Rows are points. Two turns around zero, p and q, are shown by what they do to some points. Write where each new point lands after one turn and then the other. Backwards means that the second turn is done in reverse. Each puzzle has new turns, and all numbers are rounded.
In the rows, 128 means zero.

Turn p:
[129 144] => [133 143]
[122 156] => [130 157]
[170 109] => [163  98]
[ 91 103] => [ 86 114]
Turn q:
[149 174] => [111 176]
[144  98] => [160 118]
[117 137] => [114 127]
[101 103] => [126  91]
Where do these land?
q, then p: [110  84] => [133  81]
p, then q: [131 164] => [113 161]
q, then p: [143 136] => [137 142]

Turn p:
[158 148 156 175] => [148 161 147 177]
[134  91 134 108] => [130  89 110 133]
[129 184 126 119] => [105 155 171 117]
[100 122 131 111] => [104 123 110 114]
[119  94  92 128] => [155 112 102  98]
Turn q:
[123 143  94 134] => [135 152 103 113]
[182 118 108 173] => [191 100 103 119]
[102 141 145 103] => [ 94 143 140 143]
[136 137 136 119] => [131 132 133 143]
[118 121 182 176] => [105  63 112 147]
[124 132 131 106] => [121 143 142 135]
[111 103  99  86] => [121 163 162  94]
Where do these land?
p, then q: [119 150 142 171] => [131 138  86 156]
q, then p: [ 98 149 156 126] => [124 158  96 114]
q, then p: [154 154 123 101] => [140 157 155 149]
q, then p backwards: [150 104 140  88] => [168 161 120 128]
q, then p: [105 119 131 173] => [136 102 103  93]
q, then p: [151  84 110  90] => [ 95 105 155 172]
p, then q: [120 136  94 148] => [145 153 138 154]

Turn p:
[120 124 109 127 161 116 113 125] => [104 110 131 138 151 124 114 142]
[114 125 124 101 120 131 126 129] => [127 120 143 105 124 128 135 140]
[110 120 157 128 128 135 127 112] => [127 127 153 132 130 137 147 107]
[109 124 139 151 114 115 138 115] => [126 128 130 129 129 110 137  93]
[107 124 100 144 131 150 126 129] => [ 98 136 134 118 119 126 101 120]
[133 113 141 137 122 123 181 109] => [121 155 105 117 141 129 165 101]
[204 130 145 116 129 136 115 225] => [163 111  68 166  64 166 129 190]
[109 137 115 123 115 109 115 110] => [135 117 143 112 142 102 118 122]
[138 111 121 134 118 137 118 103] => [136 129 129 116 143 146 112 109]
[136 172 130 119 142 129 121 122] => [142 148 145 147 138 112 122 156]
Turn q:
[158 124 140 110  95 138 124 119] => [163 156 115 131 122 122 146 137]
[121 145 162 102 138 115 166 158] => [139 127 155 171 147 117 128  87]
[157 109 135 166 124 127 103 120] => [149 119  96 106 128 118 103 154]
[160 152 109 107 125 124 141 143] => [122 158 129 124 142  95 146 111]
[ 97 146 130 116 128 130 143 115] => [111 124 137 146 109 145 140 110]
[129 136 122 155 158 139 152 142] => [ 96 119 118 146 149 115 107 128]
[131 105 128  98 149 150 106 118] => [134 152 134 112 149 168 126 135]
[ 77 134 137 139 108 122 139 154] => [121  99 167 157 101 123 124 134]
[107  97  89 138 147 118 120  96] => [100  97 117  93 134 158 146 145]
[143 132 129 149 108 117  86 113] => [148 129 111  93  98 119 114 139]
Where do these land?
q, then p: [135  79 145 129 149 118 136 116] => [101 130 113 136 138 172 117 145]
q, then p backwards: [122 164  89 146 111 110 107 124] => [ 85 127 108 124 104 132 151 158]
p, then q: [125  91 148 137 117 151 130 115] => [124 147 105 147 117 160 141 138]
q, then p: [123 108 157 155 143 133 147 132] => [110 109 115 144 129 150  99 115]
q, then p backwards: [134 119 148 103 139 134 106 165] => [132 152 127 122 121 146 105  88]
q, then p: [148 114 131 114 119 129 145 156] => [126 129 109 162 140 122 142 136]
q, then p: [ 95 167  95 117 117 118 130 119] => [133 137 151  98 118 104 158  97]
q, then p: [140 126 159 126 123 120 133 112] => [137 141 110 125 144 140 106 125]
p, then q: [128 184  80 124 133 139 119 114] => [140 135 162  96 115 107  88  92]

Turn p:
[ 91 120 138  79 113 124 105  98 131 163 111] => [137 136 178 122 134  79 125  87 114 135 121]
[147 114  97 137 111 146 115 104  96 118 147] => [148  95 121 131 119 164 118 102 103 119 136]
[145 163  98 186 100  85 142 146  97 112 159] => [113  58  84  96 113 152 143 167 121 121 111]
[ 88 118 167 124 158 147 105  95 122 137 115] => [123 134 134 169 155  86 124  88 140 126 147]
[105  76 167 100 138 144 108 149 125 159 108] => [109 165 163 125 174 111  88 101 134 136 147]
[171 173 124 150  91 125 158 141 102  86 130] => [132  88 115 137 101 158 140 197 100 129 137]
[125 109 118 123 126 100 110 116 127  89 115] => [155 107 150 123 146 142 148 127 153 117 135]
[137 141  97 143 126 114 191 135 110 101 152] => [137 114  88 124 135 163 162 162 101 145 100]
[125  93 168 118 136 139 120 107 180 163 121] => [129 166 147 140 121 103  97  97 167 167 129]
[120 145 110 147 143 160 141 167 178 149  93] => [ 84 179 131 145 103 136 123 144 148 105  89]
[101 121 152  91 145 150  95 140 162 137 150] => [108 174 144 117 123 106 141  91 140 133 165]
[181 163 101 140 149 102 145 138 104 122 134] => [160 116  81 109 113 137 125 173 115 100 119]
Turn q:
[101 116 142 134 154 105 112 156 135 102  93] => [120 151 121 113 149 134 138 118 106 156  78]
[132  82  99 117 110 160 184  85 143 125 118] => [103 114 101 164 111 105 167 101 178  91 135]
[160 167 123 106  96  90 134 142 108 135 117] => [136 169 151 118  97 172 118 148 133 116 146]
[125 117  87 149 150 157 153  96 171 114 163] => [115 112 135 183 144  68 150 121 133 123 150]
[ 83 153 125 110 120 133  93 100 140 112 172] => [ 79 106 145 131 128 101  83 135  92 124 139]
[159 117 151 142 128  95 106 142 156 145 156] => [154 125 146 115 154 123 131 185 125 113 117]
[121 159 160 136  96 173 110 162 106 133 102] => [137 100 130 120 124 180  88 113 149 171 123]
[154 110 109  81 130 108 141 157 106 101 169] => [143 137 132 158 118 158 138 129  81  70 126]
[108 100  98 157 107 161 128 120 122 158 110] => [122  94  89 137  99 115 147 131 153 159 134]
[138 162 156 122  96  98 152 157  94 166 141] => [136 130 147  90 122 191 134 149 128 123 170]
[131 138 152 144 182 115 108 100 104  81  98] => [149 157 152  94 133  92 117  75 112 139  93]
[125 117 133 138 167 141 115 120 152 164  96] => [142 140  87 114 158  98 125 131 148 152 126]
Where do these land?
p, then q: [112  97 137  93 132 122 159  81 140 157 176] => [146 157 106  91 104 103 124 143 156 108 186]
p, then q: [137 162 116 151 118 121 159 127 170 151  91] => [112 149 126 125 118 168 134 149 159 172  98]
q, then p: [100 130 113 112  98 137 161 122 124 119 119] => [102 117 135 151 125 132 153 100 124 150 112]
q, then p backwards: [166  90 122 103 125  94 121 116  91  87 142] => [137 167  61 104 134 139 111 118 128 140  99]
p, then q backwards: [ 84 103 126  90 171  95 152  87 137 121 135] => [146 106 138 168 197 132 155 136 143 115  98]
q, then p: [165 142 131 134 128 110 134 165 170  87  99] => [103 144 111 173 104  99 107 171 148 108 125]
q, then p: [116 145 140  95 141 156 135 131 121 158 119] => [139 134 113 122 108 138 144  83 125 108 135]
q, then p: [166 139 173 168 139 127  88 136  99 122 116] => [169 157 154 120 112 111  73 146 129 127 157]
p, then q: [ 99  99 148 149  94 156 119 164 101 157 150] => [ 96  95  89  93 129 102 107 112  88 137 134]
q, then p: [125 128  99 132 157 111  89 166 111 142  92] => [131 121 126 110 102 121  96 142  82  89 101]
q, then p: [163 169 125 173 105 128 155 143 140  98 166] => [ 98 131  98 147 132 114  90 150 150 180 166]
q, then p: [ 95 163 136 103 125 138  96  95 154 162 121] => [110 131 138  81 126 104 155  86 142  97 140]
q, then p: [136  98  97 160 130 170  97 129 106 104 137] => [147  87 143 118 136 149  75 132 145 141 101]

Turn p:
[123 127 131 119  89 171 133 148 145 124  94 149 104 114] => [160 126 105 137 108 164 110 139 108  99 118 129 138 164]
[ 98 153 140 113  84 124 120 180 135 104 107 150 138 158] => [162 127  96 106 116  95 104 117 148  94 105 128 125 178]
[153 137  99 122 146  98 136 102  86 115 127  99 132 100] => [100 104 118 126 136 118 144 106  98 175 117 139 130  92]
[161 113 117 132 143 114  80  79 108 156 150 112 149 102] => [ 95 139 165 145 120 136 116  85 120 159 153 134 144  76]
[132  98 134 126  98 129 148 144 173  81 147 149 129 151] => [136 118 120 119 129 159 155 115 174  85 107 125 100 155]
[100 124 122  89 122 118 133 136 146 144  79 116 121 159] => [146 147 123  96 135 134 100 143 134 155  97  98 138 162]
[110 126 136 163 115 112 149 140 173 103 119 195 113 139] => [126 130 105 106 126 148 134 164 178  76 116 169 133 146]
[166 172 147 136 129 167 131 128 131 156 102  91 112 157] => [182 157 128 176 164 124 113 139 103 154 131 137 118 135]
[ 90 162 149  79 122 145 135 141 133 124 123 117  88 145] => [167 157 131  96 135 110 138 143  86 112 105 107 127 160]
[ 78 150 163 119 101 143 148 130 147 118  96 103 139 132] => [159 128 131 132 124 108 103 158 121 104  70  99 123 138]
[170  90 154 146 153 106 132 118  94 147 154 146 137 106] => [ 94  96 176 147 118 130 149 123 138 151 163 163 133 123]
[137 138 112 129 170 104  90  92 102 122 156 109 132 108] => [ 96 131 146 112 147 110 135  98 105 145 148 133 136  71]
[143 150  94 122 141 119 139  87  95 166 177 119 150 115] => [ 90 158 127 157 110 102 167 112 114 166 143 122 143  90]
[145 104 111 154 150 106 113 150 133 157 151 100 129  89] => [130 105 138 121 102 137 128 132 138 159 176 124 111  83]
[ 99  90 124 167 108 144 136 145 125 106 128 152 112 160] => [ 97 124 110 126 128 143 111 149 146  88 136 131  89 165]
[143 113 114 133 176 146 126 130 122 126 138 140 162 113] => [108 100 129 144 149 130 141 125 139 129 164 109 158 111]
Turn q:
[ 98 139 117 149 117 130  97  84 124 109 199  77 135 169] => [ 57 125  98 128 111  98  95 100 103  74 102  98 134 117]
[153 127  58 155 175 195 137 166 103  98 150 124 106 135] => [131 101 110 219  96 155 166 114 161  96  88 135 106 130]
[143 118 114 170 111 123  96 161 146 119  99 144 138 104] => [146 128 167 146  96 147 146 164 111 115 159 118 135 138]
[ 97 110 136 112 144 128 131 101 157 112 118 126 122 140] => [104 122 104  95 117 125 134 145 129 152 118 120 111 114]
[121 131 153 119  94 104 127 134 175 110 159 158 161 100] => [134 165 111  82 125 132 148 125 119 108 187 106 136 134]
[139 107  93  56 151 108 143 130 116 128 124 165 138 134] => [173 109  74 129 158 123 146 140 158 159 121 110 157 123]
[150 159 123 123 149 130 124 105 103 119 106  97 138 114] => [145  99 155 117 119 134 116  99 138 121  97 134 142 105]
[110 109 132 129 156 147 108 137 157 138 148 136 147 132] => [ 98 132 101 128 123 154 127 158 146 114 145 133 127 116]
[157 151 153 163 124 107 150 135 107 139 143 164 106 164] => [122 120 150 137 177  96 155 121 115 106 133 160 122 167]
[105 167 123 117 109 143  96 106 147 134 123  82 123 140] => [108 155 135 101  96 128  92 127 120 113  81 122 141 125]
[148 114 142 111 113 139 158 117  78 155 107 134 155 143] => [156  94 124 133 159 130  86 105 132 153 137 145 128 157]
[100 126 113 143 149 127 115 119 127 181 103 100 117 107] => [100 137 160 145 111 128  99 145 149 162 119 144 152 105]
[137 120 162 142 116 137 106 100 125 159 107 126  97 100] => [137 138 156 120 115 104  99 143 114 139 140 174 116 106]
[142 127 148 115 136 115 115 165 127  99 136 129 117 124] => [148 140 128 131 153 147 151 135 108 110 126 117 115 108]
[ 75 152 141 121  71 102 179 128 110 103 126 135 137 130] => [118 153 123 101 136 125 141  70  85 171 136 104 135 170]
[174  93 139 124 132 113 167 160 147 146  99 150 112 113] => [172 131 154 138 158 123 148 154 161 154 159 128  93 137]
Where do these land?
p, then q: [ 91 131 104 151 150 156 117 110 115 104 140 129 167 113] => [101 123 134 138  97 146 138 108 109 141 136  87 140  85]
q, then p: [120 106 103  54  49 100 120 121 104 118 145 109 103 137] => [129 139 104 128 144  99  97  80 110 216 137 149 121  83]
p, then q backwards: [136 120 117 150 152 148 147 137 154 130 123 104 101 126] => [135  90 147 113 143 128 119 163 137 117 116 137 133 128]
p, then q backwards: [156  99 113 151 141 147 153 142  68 177 141 118 198 113] => [ 98  61  65 183 136 115 154 118  98 150 133 132 134 114]
p, then q: [146 184 147 100 143  82 162  94 153 123 127 121 113 156] => [160 118 165  95 161 143 158 129 179 161 124 157 146 143]
p, then q: [135 105 137 136 108 158 141 139 115 188 148 120 133 124] => [100 158 152 148 136 113 108 115 103  96 139 132 112 160]
p, then q: [121 116 130 159 122 132 137 131 145 121 115 135 192 109] => [114 130 147 124  86 140 129 159 124 125 162  92 111 119]
p, then q: [107 113 106 108 152 132 115 121 147 110 124 181 158 121] => [111 116  94  96 104 167 121 116 142 127 131  86 131 125]
q, then p: [156 114 163 149 131 148 131 123 136 103 148 128 112 144] => [113 120 123  91 140 147 149 134 101 112 128 152 109 141]
q, then p backwards: [115 146 119 110 115 143 137 127  95 121  78 170 113 131] => [169 148 138  93 111 113 157 141 113 137  95 129 104 116]
q, then p: [ 98 123 105 148 138  31 131 147 124 106 137 121 124 125] => [121  90 160 145 118  75 141 169 124 166 107  89 109  96]
q, then p backwards: [175 150 121 143 126 155 120 148 140 151 143 126 115 115] => [132 138 169 152 102 140 120 127 158 132 146 152 132 144]
p, then q: [176  95 159 155 124 155 110 113 134 174 103 112 116 118] => [112 136 136 148 125 139 109 143 110  78 158 192 109 133]
q, then p: [ 90 110 175 148 117  90 127 132 142 107 131 123 104 114] => [122 128 144 113 103  82 154 151  75 138 132 126 130 129]
q, then p: [112 135 120 115 125 128 109 119 112 118 131 140 111 106] => [114 118 111 146 106 120 127 120 126 141 122 142 146 123]
p, then q: [140 154 144  74 144 137 113 142 148 106 115 120 111 133] => [160  81 125 112 155 128 114 114 158 115 111 132 122 116]
q, then p: [104 177 114 124 138 135 104 131 143 118 129 117 107 190] => [131 108  92 112 157 113  85 147 124 132  89 110 145 164]

Turn p:
[116 104 138  93 127 114 145 106  95 154 129 149 143  94] => [114 122 150 170 153 124 144 158 126  97 139 154 109 142]
[ 96 134 100 107 151 109 108 135 162 137 107 147 155 130] => [144 155 101 150 131 155 137 133 125 103  84 121 146 149]
[111  99 154 136  89 168 112 144 192  98 130 181 120  90] => [142 137 115 107 153  78  93 153 194  85 124 102 173 122]
[134 122  95 130 140 159 106 163 109 105 110  86 125 184] => [114 102 124 109  55 151 129 113 103 150 122  99 157 137]
[149 136 108 134 125 155 150 131 146 143 146 126 138 131] => [150 109 118 130 128 124 121 100 121 122 139 148 149 112]
[124 117 142 161 115 139 142 125 119 115 173 135 154 149] => [120 123 121 102 143 122  94 128  92 111 163 121 131 110]
[182 131 101 139 132  94 146 128 130  96 105 159 139 114] => [153 120  98 101 129 112 183 107 136 102 132 123  92 135]
[ 81 102 163 138 154 119 139  97 120 187  94 149 111 134] => [108 155 125 214 150 126 125 157 128 143 132 102 114 105]
[123 109 182  83 150 129  77 105 125 140  91  96 117 148] => [ 94 152 200 162 117 146 132 120 145 142 102  83 129 143]
[124 164  79 156  79 141 154 116 130 129 141 115 137 126] => [135  91  78 113 139 119  96 102 118 147 133 166 126 147]
[107  96 120 169 117 158 150 102 107 131 166  97 150  97] => [133  76 133 134 135 111  67 149  98 115 136 143 104 105]
[126 108 116 121 136  93 120 156 165 115 175  97 108 174] => [174 136 140  91 127 188 120 139 114 151 147 101 153 132]
[156 174 144 135 105 124  95 140 115 150 116 155 100  88] => [125 162 136 118 136  65 152 124 148 160 114 162 127 141]
[130 122 136  65 110  92 127 141 114  97 122 132 124 131] => [108 130 150 106 135 161 166 146 153 114 138 131 129 171]
[165 156 163 118 113 100 148 170 116 103 149  94 129 108] => [115 112 160  61 151 137 163 129 130 149 127 155 125 108]
[123 172 108 162 206 154 131  88 103 149  97 132  99 148] => [121 167  99 182  65 129 123  91 116 153 118 139  84  87]
Turn q:
[155 155 133 128  38 172 128 125 174 129 182 165 162 150] => [180 120 100 160  59 183 130 143 132 102 174 161 182 144]
[184 100 161  99 137 130 143 140 128 148 130 161 139  88] => [149 151  82 110 173 188 133 116 123 138 115 133 129 129]
[107 126 118 145  97 140 133 137 142  89  80 145 117 120] => [115 175 150 110 106 111 130 158 103 109 128 147 141 142]
[114 118 108 141 146 159 143 160 115 200 112 106 128 153] => [112 112 151 143 138 140 102 140 151 153 142 172  73  90]
[110 111 104 154 145  68 146  82 111 112 101 121 122 159] => [ 88 127 138 120 127  75 183 125 163 109 107 115 105 140]
[116 123 116 159 136  95  75 134 119 101 125 129 138 100] => [155 148 141 132 145  75 113 108 128 101  98 118 143 129]
[107 126 161 136 144 104  95 107 153 119 134 135 111 159] => [118 130 150 116 134 103 142  92 152 129 161 107 161 129]
[131 137 115 117 145 179 135 132 118 161 100  91 149 105] => [108 117 136 145 133 150  81 137 119 165 101 160 103 139]
[136 141 141 119 109  73 119  94 114 121 109 105 102 141] => [141 128 154 115 120 107 180 122 144 152 112  94 126 153]
[141 121 139 126 128 134 171 168 140 126 122  98 158 118] => [131 125 109 103 134 152  90 166 141 123 131 126  99 148]
[179 141 130 127  78 162 121 121 149 117 188 159 100 129] => [165 145 105 171  86 184 144 124 110 115 153 105 164 113]
[ 92 106 143 146  97 100 119 101 106  89 148 124  89 144] => [125 128 158 141 135  92 175 158 132 110 138  87 165 121]
[ 98 126 119 102 153 153 149 135 141 169 134 125 168  93] => [113 101  84 125 147 125  86 138 124 161 125 171 126 122]
[123 169 114 141 155 155 170 137 158 187 142 109 131 116] => [114 117  91 157 111 130  89 127 132 173 164 148  78 129]
[143 115  99  67 176 140 111 167 133 152 142 126 121 119] => [127 107 109  97 133 153  91  98 114 153 102 125 115  67]
[ 94 152 133 138 138  99 105 135  78  85 110 152 121 139] => [133 116 166 112 147  80 154 115  84  92 126 120 126 137]
[146 111 141 132 154 115 112 102  98  73 118 126 118 144] => [102 130 154 122 147 129 151 106 122  93 100  86 139 144]
Where do these land?
q, then p: [ 88  90 167  87 155  88 158  95 103 156  89 149 134 100] => [139 149 109 199 121 192 173 150 117 101 127 149 136 101]
p, then q: [141 123 166  95 164 146 153 115 165 133 129 141 145 110] => [105 162 101 133 139 120 101 121 108 119 133 108 152 178]
p, then q: [171 105 149  98 126 159 158 124 106 159 119 137 128 155] => [119 115  91 161 160 114 136 157 155 106 152 111 149 151]
p, then q: [107 141  95 107  98 155 161 147 115  80 111 108 147 117] => [ 99 133 129  97 111 128 129 153 132 104 113 164 175  86]
p, then q: [ 84 139 128 145  96 173  77 175 168 123 144  99  94 124] => [184 114 146  87 119 132  94  96 164 148 102 190 144 138]
q, then p backwards: [104 133 157 170 109 151 102 163 113 120 118 113 172 150] => [126  94 130  88 105 148 117  97 130 132 183 130 133  94]
p, then q: [ 93 130  88 128 112 104 125 121 139 138 145 122 127 172] => [124  98 156 164 108 153 114 109 131 111 117 149 113 103]
q, then p: [112 113 149 156 161 118 112 129 100 161 136  91 165 111] => [170 168 136 145 113 135 137 132 124 130 108  75 115 103]
q, then p: [161 109 139 152 147 138  95  93 134  98 158 141  99 116] => [110 108 114 118 128 136  88  92 107 130  89 132  88 108]
q, then p backwards: [106 104  99 143 149 102 124 165 151 140 103 138 107 129] => [140 156 167 164 145 138 126 125 126 105 146 151 113 101]
p, then q backwards: [173 160 108 107 114 103 108 164 108  94 155 109 121 180] => [143 166 166  72 115 116 132 123 160 114  82 159 118 155]
p, then q: [120 160 130 162 146 130 132 103 118 144  99 119 125 129] => [125 153 138 155 126  93 149 127 122 156 120 142 113 120]
p, then q: [163 147  98  81 144 116 145 109  98 149 100 170 165 123] => [ 79 136 112 144 112 117 181 148 111  76 156 118 113 148]
p, then q: [122 139 132 128  94 144 172 120 134 110 164 162  90  95] => [147 138  74 112 112 119 114  88 126 114 143 116 156  85]
p, then q: [175 127 118 161 105  92  98  95 166 114 150 120  99 109] => [133 132 128 116 114 169 155  75 154 173 117  83 114 122]
